Each row is a point. A path goes straight from each point to the next, and from the last back to the first. The post is the endless flat space through its rows: a point in 2 columns, a line in 3, a plane in 4, and so on, so that a path can go around it. How many times does the path go around the post? Going back the other way cancels.

Post (1 x 2):
[[0.05 0.04]]
Path (25 x 2):
[[-0.04  0.38]
 [ 0.60  0.38]
 [ 0.45 -0.09]
 [ 0.08 -0.17]
 [-0.26 -0.32]
 [ 0.10 -0.47]
 [ 0.24 -0.08]
 [ 0.26  0.19]
 [-0.10  0.51]
 [-0.51  0.04]
 [-0.06 -0.17]
 [ 0.12 -0.23]
 [ 0.44 -0.06]
 [ 0.63 -0.21]
 [ 0.01 -0.15]
 [-0.33 -0.30]
 [-0.07  0.21]
 [ 0.10  0.48]
 [ 0.26  0.18]
 [ 0.22 -0.07]
 [ 0.18 -0.22]
 [ 0.56 -0.01]
 [ 0.27  0.22]
 [ 0.00  0.34]
 [-0.61  0.21]]
Times around: 0

Post:
[[ 0.30 -0.05 -0.20 -0.17  0.07  0.24 -0.07  0.57]
 [-0.08  0.23  0.13  0.00  0.16  0.32 -0.38 -0.17]
 [ 0.13 -0.05  0.26  0.38 -0.06 -0.18  0.03 -0.25]
 [ 0.24 -0.07 -0.25  0.09  0.59 -0.21  0.25 -0.68]
 [-0.30  0.26  0.71 -0.19 -0.20  0.29 -0.28  0.14]
 [ 0.30 -0.04  0.63  0.04 -0.16 -0.16 -0.41  0.06]
 [ 0.43  0.23 -0.39 -0.03  0.15  0.09  0.11 -0.28]]
Path, 24 rows:
[[-0.08 -0.12 -0.31 -0.42  0.04  0.00  0.23  0.05]
 [ 0.11 -0.38 -0.22  0.08  0.30 -0.04  0.50 -0.27]
 [ 0.33 -0.25  0.23  0.29  0.23 -0.06  0.02  0.01]
 [ 0.15  0.27  0.41 -0.11 -0.32  0.13  0.46 -0.25]
 [-0.12 -0.07  0.06  0.03  0.13  0.05 -0.27 -0.60]
 [ 0.19  0.23 -0.52 -0.07  0.14  0.33 -0.91 -0.20]
 [ 0.18  0.43  0.34 -0.17  0.26 -0.09 -0.54 -0.46]
 [ 0.21  0.12  0.68  0.30 -0.05 -0.07 -0.18  0.29]
 [ 0.63  0.32 -0.16  0.19 -0.06  0.37 -0.28 -0.38]
 [-0.08  0.37  0.00 -0.18 -0.03  0.41  0.25 -0.18]
 [ 0.56  0.31  0.20 -0.11 -0.02  0.18 -0.56 -0.02]
 [ 0.17 -0.29 -0.09 -0.17  0.92 -0.23  0.26  0.12]
 [-0.12  0.29  0.17  0.06 -0.21  0.31 -0.46  0.27]
 [ 0.14 -0.70  0.36  0.39  0.22 -0.37 -0.49 -0.09]
 [-0.20 -0.22 -0.25  0.26  0.14  0.33  0.02 -0.08]
 [ 0.63  0.31 -0.12 -0.02 -0.34  0.42 -0.25  0.25]
 [ 0.03  0.10  0.16  0.04  0.49 -0.02  0.34  0.23]
 [ 0.11  0.59 -0.09 -0.15 -0.13  0.40 -0.23  0.15]
 [-0.11  0.69 -0.02  0.36 -0.68  0.26 -0.06 -0.35]
 [-0.13  0.21 -0.09 -0.15 -0.16  0.22  0.22 -0.34]
 [ 0.20  0.11  0.05 -0.19  0.11  0.20  0.00 -0.17]
 [ 0.22  0.20  0.13  0.58  0.05  0.15 -0.26 -0.36]
 [ 0.05  0.61  0.34 -0.03 -0.30  0.38 -0.53  0.25]
 [ 0.13 -0.07 -0.20  0.18 -0.03  0.03 -0.13  0.33]]
Times around: 2
